Each row is a point. To make a cloud, some directions were put in groups of two or more. Within a group, all points are equally far from the middle, so they leave a hole (a ring in 2 directions, a hollow ball in 3). The other directions are filled evenly. Then the cloud was stretched, turned, moved and blurred a little. Count the holes, and give their numbers of directions, smallest first.

Cloud (22 x 3):
[[ 25 -28 -43]
 [-24 -41 -19]
 [ -8 -14  40]
 [-31   2 -43]
 [-32  12 -46]
 [ 15  23 -35]
 [ 37   8  10]
 [  7   0  13]
 [-39  11 -31]
 [-36  29 -17]
 [-64 -18   0]
 [ 23  60   5]
 [-29  -8 -44]
 [-32  24 -20]
 [ -7  -2 -20]
 [ 18  -6  -9]
 [-21  39 -44]
 [-34   8  22]
 [ 45  24  20]
 [-17  10 -15]
 [ 23  13 -12]
 [-30  26 -46]]
Holes: 0

Cloud (26 x 4):
[[-46   2 -10  54]
 [-48 -16 -14  -4]
 [  6 -19 -33  17]
 [ 34 -12 -20 -32]
 [ 10  18   1  39]
 [-12 -13 -41  27]
 [ 25   0 -37 -12]
 [ 24 -30  -8 -16]
 [-29 -25  11  -3]
 [-12  34  -4  41]
 [-48  10  15  31]
 [-44  17   1  50]
 [-35   6  -9  55]
 [-16  29   5 -32]
 [-45  17 -34  -2]
 [-59 -11 -23  35]
 [ 41  29 -13 -16]
 [ 41  18  31 -22]
 [ 24  37 -18   4]
 [-34  42   1   4]
 [-44  24   8  39]
 [-28   3 -12  55]
 [-35  41 -20   2]
 [ 33 -15 -19 -34]
 [-43  20 -32  -5]
 [-12 -29  13 -13]]
Holes: 2 (2, 2)

Cloud (50 x 6):
[[ 17  20  27  28 -17  13]
 [ 50 -22   7  -5  26 -37]
 [-12  -2 -13   5 -18 -68]
 [-22  25 -33 -68   9  -6]
 [ -6  -4 -30  -2   2  43]
 [ 12 -17  47  11  13  -2]
 [-41 -17  -3   8 -17 -53]
 [-49 -35  -2  -1  -9 -21]
 [ 14 -14 -30 -21  60 -22]
 [-34  25  15 -25  21   3]
 [ 46 -21  38  25   0  13]
 [ 17   7  13 -47  18 -36]
 [-20  39   6 -40  28 -19]
 [-44  38 -36 -17 -21  -4]
 [ 16 -39  23 -18  -1  12]
 [ 16  31 -35 -39  -7   9]
 [-14   4  26  -1 -42 -17]
 [ 30 -25  40  15  -7  12]
 [ 46 -20  10   2 -19  21]
 [ 41  44 -12   7  11 -27]
 [ 14  -6  41  33  10 -26]
 [ 59  18 -15  12  13 -29]
 [-57   3   2 -43 -15 -26]
 [ 21  13  17   5   2 -60]
 [ 38 -12  19  20 -15  30]
 [  1 -51   2  27  15 -21]
 [  7 -17  40   7  33   0]
 [ 58   5 -13  32  40  20]
 [-18   3 -41 -35  39 -49]
 [ -2  14  27 -21 -31 -35]
 [  6 -30  18  11 -33  13]
 [  1  10  33   2  11 -47]
 [-19  49 -23 -48   5  -3]
 [ 60 -14   9   1  17 -34]
 [ 21  -4 -14 -29  55 -32]
 [ 67  12 -15  16  23  -7]
 [ 12 -22  29  10  49   1]
 [  9  12   8 -33 -39 -34]
 [ 67  -2   9  -2  -2   1]
 [-36  14 -29 -24  33 -54]
 [ 40  24 -20 -23  49  15]
 [-59   3 -24 -15  18 -47]
 [ 59 -22  23  -8   8  -6]
 [ 18  15  -6  51  36  14]
 [ 12   2 -22  49  34  13]
 [ -3  17  24 -20  21 -48]
 [-14  32 -22  37  25 -12]
 [-54  24 -55 -39   8 -31]
 [ -7  11   5  18  58   9]
 [-11   8  40  -9  10 -26]]
Holes: 3 (2, 2, 2)

Cloud (88 x 8):
[[ 46  26  34  27 -38 -25  10 -24]
 [-13  13  16 -63 -17 -10  -9 -43]
 [ -7 -18  25  29 -19  22   3 -24]
 [-44  52  38 -26 -26  15  22  11]
 [ -5  59  42  21 -42  -5 -44   2]
 [-45  33  30 -10  -9  -1  15 -24]
 [ 36  63   7  23 -25  56   3 -10]
 [  1   9  32 -11 -45  25 -10  42]
 [  8  57  13  43 -18 -14 -32  -7]
 [ -3 -14  44 -13 -45 -39  -4 -15]
 [ -2  45 -20   5  -2  36  33  14]
 [ -3  -3 -14  13 -28  42 -31 -25]
 [ 18  -8  67   8  -3  -2  -4  21]
 [ -6 -24 -19 -12 -54  13 -10  27]
 [-16  19  28 -32 -22  11 -64 -14]
 [-25  11 -25  30  -9  45  14  44]
 [ 30   7   1 -13 -74 -17   5  -5]
 [ 18 -21  21  28  -7  49  31  28]
 [ -6  38  47   3 -56  17 -26  13]
 [  7 -11 -25   0   5 -36 -25  -9]
 [  6 -32  10  -4 -15 -41  37   5]
 [ 10  14  30  16  37  29  35   3]
 [ 27  14  51  -5 -67 -19  -1 -47]
 [ 10  34  13 -39  -7 -39 -35 -40]
 [ 21  27  63   7 -36  -8  -6 -23]
 [ 27  33  31   5 -35 -47  -7  -2]
 [ -5  27 -12 -34 -36  -7  41 -44]
 [ 20   1   5 -53 -16 -40   4   9]
 [  4  24  -9 -68 -28  15  -5 -22]
 [ 18   5  35 -25  30 -22 -34   0]
 [  8  53   9  18  11  51 -17  11]
 [  2  48 -26   1  23  -7  10  -1]
 [-13  20 -29  12 -38 -10 -18 -41]
 [ 55 -41 -27   0 -23  -4  -2   4]
 [-18  50  -1 -52  -6  21 -32 -11]
 [ 45  18  14  -4  27  39 -28   1]
 [ 49  28 -15  19 -17  -8 -40  16]
 [-14   1  -5 -53 -34 -41  -1 -17]
 [ 23  27  23  33  24  52   7   3]
 [-53   5  -2 -47 -14  13   8   6]
 [-34 -22  26  -7 -47 -37 -15  -3]
 [ 25  60 -14  -1  -1  29 -22  33]
 [ 61  17 -15  65  18  17 -22   0]
 [  6  21 -13  17 -27  21 -55 -33]
 [-21  26  23 -11 -23  35  29  34]
 [-20 -31 -23   9 -16  35 -29  31]
 [ -8  -9  25   6 -27  38  17  40]
 [-36   2  27 -59 -44  18 -24   7]
 [-27  60  13   2  -8 -11 -22 -52]
 [ 69  26 -25  14  17 -23  -9  -9]
 [ -1  54  30  21 -40  43  -7   3]
 [ 35  -4  52 -15 -57 -21  -8 -45]
 [ 35  36  47   8  25 -16  25 -10]
 [-14  23   0  -6  -9  34  43  27]
 [ -2   2  25   5  26  -4  47  -8]
 [-28  41  17 -24 -11  16  32 -27]
 [ 28 -24  -4 -13  22  49   7 -10]
 [-56  19  10 -27   3  19  -7 -10]
 [ -2  19  11  36 -29 -23  15  -7]
 [ -4  48  48  12  12  -8 -40   7]
 [  8  36  10 -21 -66  29  23  14]
 [ 39 -10  33 -39  24   2 -15  -9]
 [-38  32  18  -2  17   9  -1 -17]
 [  6  46  57  14 -34 -15 -20 -16]
 [-20   8  -6 -44  -5 -29  -9 -24]
 [ 51  20   5 -37  -4   4   4  33]
 [  1  32  58  18 -21  -8  -1 -14]
 [ -4  -1  20 -26 -56  40  13   4]
 [  4 -11 -36 -24 -38  17  -9  15]
 [  1  55  -7  -2   9 -37 -31 -12]
 [ -8  25  30 -49 -38   4  32  19]
 [  8  39  16  43  -9 -32 -11  16]
 [ 17  51  19 -38  16   7 -23 -14]
 [-12  17  48 -22  -1 -25  28  31]
 [ -2  46  -1 -28 -75  -6  10  25]
 [ -7  20  47  15 -12 -40   5  10]
 [ 17  32 -24 -50 -27  31 -12 -21]
 [-38   7 -12   9   1 -27   3 -13]
 [ 11  42  10  43   1  38 -36  -7]
 [ 25   6  31 -54 -25 -30 -16 -61]
 [  2  11  39 -61 -33  -2  21   9]
 [ 17 -24 -13  38  -2  21 -24 -23]
 [-24 -33 -11  15 -35 -30   8  47]
 [ 14 -48  12  33  10  13  -4 -26]
 [ -7  30   8 -73 -59  -2   2  14]
 [-28   0 -18   2 -25 -18  36  41]
 [ 28  23 -13  20 -11   7  49  25]
 [ 13   4  21 -30 -24  20  49  20]]
Holes: 2 (3, 3)

Cloud (97 x 9):
[[  6   3  -1  21  10 -21 -46   4  45]
 [-16 -14  13 -47   0 -15 -20 -38  28]
 [-16  -4 -28 -21  45 -24 -28  31  -4]
 [-12  69   3 -11  28  17 -24  -8 -52]
 [-12  45  28  15   9  31 -66 -12 -26]
 [ -8   0   7  21   6  28  27 -18  23]
 [  2  18  -3  66  45  33 -19  27  21]
 [ 23  47  21  45   9   8 -25  19  22]
 [-47  -8  -8  16  29  10   2 -10  26]
 [  7  63 -21   8  29  45 -31  -7 -40]
 [-19 -31 -12  -3  -9 -28  11 -26  33]
 [-28 -57   8  20   1 -42 -20   3  16]
 [ 24  28 -19  14 -26   0  -5  23 -27]
 [-13  35  24 -41   9  25 -11 -12 -25]
 [ 18  79 -18  46  28  -2   0  -3 -41]
 [ 19  -4  11  38 -45  20  12 -20  16]
 [-14  44  -3  -4 -23  -4 -14  11  34]
 [-11   1  -7 -66 -52   7 -40 -31  15]
 [ 10 -21  38 -25  -1 -10 -30   5  65]
 [  1  12 -33 -29  39  24 -50  22  11]
 [ 40 -20 -21  -5   9 -20  50  12 -36]
 [ -7 -12  28  30  26   6  35  51  24]
 [ 48  29   7 -24   1   2 -19  32  16]
 [ 38  10  18 -29  39  15  -9  16 -17]
 [-15  47  23   7 -10  22  11  18  30]
 [-68  27 -20 -29  -8  20  -7  40  35]
 [  2 -46 -29 -53 -10 -26   0  40  20]
 [ 48  39  25  -2 -14  39 -20 -54  21]
 [-33  44  17  59  41 -33  -2   1 -21]
 [  5   8   8 -31  24 -11 -14  49   7]
 [  1 -11  -2   3  24   1  44  53 -14]
 [ 20  45 -32  30  50  31 -37  14 -27]
 [  0 -53  -9 -42  16  36  -3  19  10]
 [ 34  66 -23  11  16  16 -13 -20 -48]
 [-34  24 -35   2  -1  19 -35  32  35]
 [-38   3   7   0  38 -15 -11  62  19]
 [ -6 -22   2  44  46   7  27  14  19]
 [ -5 -36  18  25  35  19  11  -2  18]
 [ 30 -42  12  34  13  13  -7 -11  15]
 [ 36   2 -11  40   9 -21  59  -5  -2]
 [ 11  35   4  55  81  20  -9  40  -3]
 [ -2 -21 -12 -69 -17  -2 -12 -49  20]
 [ 44  22   3  50  23 -19  -4  32  -5]
 [ 47   3   6  22  44  -2  35   2  27]
 [-39  22 -27 -18 -25 -10 -35   4 -38]
 [ 34  -8 -17  29  52 -15  14  -1  25]
 [  2 -18  14 -63   8 -16 -20  14  -3]
 [ -9  61  40  12   3  28 -54  -3  40]
 [ -8  29 -10 -60 -45  18 -17  24  13]
 [-34   4 -13  25  18  31 -72 -23   3]
 [ 23  -1 -27  14  47 -41   6 -14  21]
 [ 11 -56 -23 -36  12  -2   6 -15  -7]
 [ 31  -3 -32   7  43   1  -4  22  21]
 [ 31  17   7 -20 -28  25  -2 -41 -17]
 [-10 -10 -46 -72 -49   1  -7 -12   7]
 [-36 -20  18 -28  19  15  -5  66 -17]
 [-25  17 -14 -28  35 -33  -9  21 -27]
 [ 20  -1  -9 -64  14 -35  -5  12   3]
 [ -2 -23 -12 -48  14  17   0 -36   3]
 [-37   7  -2   6  -1   9   7   8 -60]
 [ 11  58  -3 -11   9  -9 -22 -29 -56]
 [ 14  20  28 -14 -50   4 -27 -27  42]
 [ -4   3  30 -23  12 -14  -9 -21 -26]
 [-52 -44 -27 -29  32  10  -9  14 -21]
 [ 10 -24  -5 -25 -49  20 -30 -13  81]
 [ 20 -27  21  29   1 -52 -23  -7  21]
 [-11  44   2  27  10  14 -29  53  -2]
 [-23 -23 -12  27  17 -42  -9  49  16]
 [-13 -24 -26  15  40   5  35  37  20]
 [  3  19  -5  26  58  38 -52   4 -41]
 [-68  14  -4 -44 -20  18 -42   2 -15]
 [ 43   8  22  40  34 -22  33  -9   8]
 [ -7  -5 -62   1  -2  -5  30   0 -31]
 [-27  -8 -18 -34  -5   6 -63  24  -3]
 [ 49  13 -22 -10 -39  16   3   1 -20]
 [ 25  -8  -1  25   7  30 -40 -31  23]
 [ 27 -12  -6  30  11 -64   4  28   2]
 [ 18 -22  -4   8   0 -56  23  36  11]
 [ 23   8   5  43   4  41 -12   6  42]
 [ 33 -15 -37  20  22   8  -2  26 -20]
 [ 38 -13 -11  59  26   1  10  19  21]
 [ 50 -23  31  41  -6 -27   9   8  25]
 [-36  23  -1  10  -9  11 -38  47  43]
 [ 21  65 -31  -3  27  49 -18   2   7]
 [ -3  45 -41   1  32  24  -5 -15 -44]
 [ -8 -42 -13 -28 -12  -6   7 -43  20]
 [ -2 -22 -23  -4 -21 -32 -34  32 -27]
 [-45  16 -31 -39   2  15   8  24  40]
 [  3   0 -35 -26  11 -54  13   5  -5]
 [  8  46   1 -13 -15  27 -18  41  12]
 [-38  19  23 -13  12 -10 -12  -7  35]
 [ -1  64   9 -28   7  -5  -3   2  31]
 [-32 -38  -2 -36  13  25 -59  10  21]
 [-44   1 -14   8 -10   9 -72 -24  -2]
 [-38  -9   1  15  10  42 -50  14  58]
 [ 13   6  19  51 -29 -18 -30  -3  13]
 [ 23 -23  13 -53  -4 -17 -11  20  -4]]
Holes: 3 (2, 2, 2)

Cloud (98 x 9):
[[ 13  -7  -5   8   7  50 -34  25 -11]
 [ 18   8 -20 -42  13  43  -7 -58   5]
 [ 22  46   5 -34 -38   3   4 -18 -64]
 [ -3 -16  -2   8  32  24  11  24 -40]
 [ -7 -39  -9 -26 -48  37 -32  -8 -26]
 [ 36 -17   8 -32  -4   5  -8 -10 -47]
 [ 17  -6 -34 -37   2 -44  23 -32 -40]
 [ 39  -1   7 -14  -6  -9 -40  17 -16]
 [ 38 -30  28 -24 -10 -23 -17 -24 -26]
 [ 27  -9 -56 -47  13  18  51 -33 -10]
 [  9  -4 -49 -10 -27  69   0 -36   2]
 [-34 -14 -40   7 -12  53   5 -13 -37]
 [ -4 -35   3  31 -46  55   4  40  -2]
 [ 23   3 -14  -6  28  26  27  17 -23]
 [-14   9 -26  -6  25  22  18 -58 -33]
 [  7   1  25  17  -9  12  11   1  23]
 [ 29  25   1 -32  -2  50  10 -14 -26]
 [ 24  12 -47 -37 -33  23  52 -28 -18]
 [  2  27   3 -66 -26  -4   7 -33  -8]
 [ 29   8 -57 -52  20  28  67 -22  -4]
 [-13 -47  -4  30 -18  12 -19  24  11]
 [-22  18  17 -39 -27 -12 -29 -11  -9]
 [ 11  15 -44 -21  27 -44 -27 -23 -18]
 [ 27  -7 -55 -27  49  -7 -14  16   7]
 [-18  20   6  -8  11  35 -30  31 -19]
 [  2  13 -60   5  20   2   3  35 -29]
 [-16  -4  -4 -48 -30  51  26 -13 -20]
 [  7   1 -46  22 -44   2 -10 -17 -45]
 [ 27  18   9  25 -61  32  -1  39  -1]
 [ 10 -11 -38 -23 -20 -39 -36 -25 -19]
 [ 11 -12 -62 -56  -3   9  45 -20 -38]
 [-30  16 -15 -36  37  44 -26   8  10]
 [ 19 -18 -47  12 -21  44  18   4   7]
 [ 10  29 -10 -19 -12  35  13 -52 -31]
 [ 18   4 -20 -21 -36   1  -2 -60   0]
 [  7 -26  -5 -61   6  26 -30 -15  -2]
 [ -6 -11  14  12 -10  11  36 -15  23]
 [ 40  18   4 -36 -25  47  15   5 -25]
 [-10 -19  42   0   3  48  -1 -41   6]
 [ 30 -32 -49 -62  35  -1  13  -6  26]
 [ -8 -20  24  20 -31  15 -26  39  18]
 [ 15  -1   7 -49 -10  -7 -34 -20 -33]
 [-29  38  19 -19   6  10 -19   4 -20]
 [  8  22 -58 -21 -13   6 -35   1 -41]
 [ -7  26  15 -50 -32  11 -10  28 -22]
 [ 39   5   0 -18 -39  24  -2  22 -51]
 [ -9 -53  14   7  -4  57  10   2 -23]
 [-14  -1  21   5  -8  23   1  31 -46]
 [ 26   0 -55 -27  32 -11  29   4 -40]
 [ 16  -8 -49 -45   7  -9   6 -36 -12]
 [ 30  -4 -10  10  -1  -6 -36  27  -8]
 [ 35  -5  22   3 -94   8 -36  24 -41]
 [-32  17 -39  -9  16   2  48  -2 -45]
 [ 12 -29   6 -59  42 -33  21  -6  11]
 [ 21   7   8 -44 -49  23 -28  -5 -10]
 [ 15  41 -22 -20 -53   0  -3 -26 -16]
 [ -5 -31  11  22 -52  46  26  29   7]
 [  1  37 -21  -9 -28  46  43 -42 -46]
 [-11 -20  49 -15 -11  -3 -25 -11  -8]
 [-11 -38  15   1  -7  52  -4  13 -12]
 [ 41 -35 -20   1 -20  22 -11   7   2]
 [ 42 -29   3   3 -52  -2 -32  17 -12]
 [-14 -42 -50 -36 -25  29  13  -5  15]
 [ 29  -2  39  -5 -91 -18 -31  26 -29]
 [-16  27 -31  12 -44  51  11 -10 -14]
 [-31  13 -22 -13  10 -33  29  10 -30]
 [  2  -4  37 -34 -12  11  47  10   7]
 [-25  16   8 -52  -1  45  57 -38 -16]
 [-18  25 -27 -10  11  49 -42   5   6]
 [-41  22 -21 -16 -13   2 -13  12 -37]
 [ -2  -2 -17  35 -43   9  11 -29 -10]
 [ 24  -8 -10 -15 -55 -40  27   8 -46]
 [-11  50   6   4 -44  40 -22  -9   3]
 [-13   9 -17   4  48 -39  12 -27 -20]
 [ -3   8 -49   3   4   5 -28 -24 -37]
 [ -3 -16  40 -18   3  11  51 -10  -2]
 [ 19 -28 -13 -26 -65  50 -17   8 -47]
 [-10   1  40 -46   6 -17  -6 -25 -31]
 [ 16 -10 -43 -30 -28  -8  47 -43 -65]
 [ 40  22  -5 -51  -4  36 -10  25  -2]
 [ 20  17   3 -19 -30  -2 -57 -20 -27]
 [ 35   2 -13 -69  33  -1 -24  40   7]
 [ 20  33 -22 -48  30  30 -23  -3 -24]
 [  7 -11 -33  26  -1  -2   4   2 -29]
 [ 12  10 -61 -58  66  29  30 -53   0]
 [ -5  10  43 -36 -16   0  -7  18  -2]
 [ 11 -63  12 -22 -13  11   9   1 -25]
 [ 40 -32 -24 -54   6  21  47  -1   0]
 [ -7 -33  40  21 -45   9  -4  14 -15]
 [ -4 -26  28  12 -34  36  37  11 -14]
 [-36  26 -12 -24  24   4   9 -27 -11]
 [-12 -27   5   3  21  34 -43  34   3]
 [ 21  -4  28 -40 -24 -18  15  13 -37]
 [-21   0  26   4 -87  57 -23   9   7]
 [-10  29 -51  -3   3  21   1   0 -12]
 [-17   5 -49  20 -22  31  15  -3 -32]
 [ 27   0  10 -28 -41  22 -10 -38 -39]
 [ 22  17  18 -43 -22 -43  14  38 -28]]
Holes: 2 (2, 2)
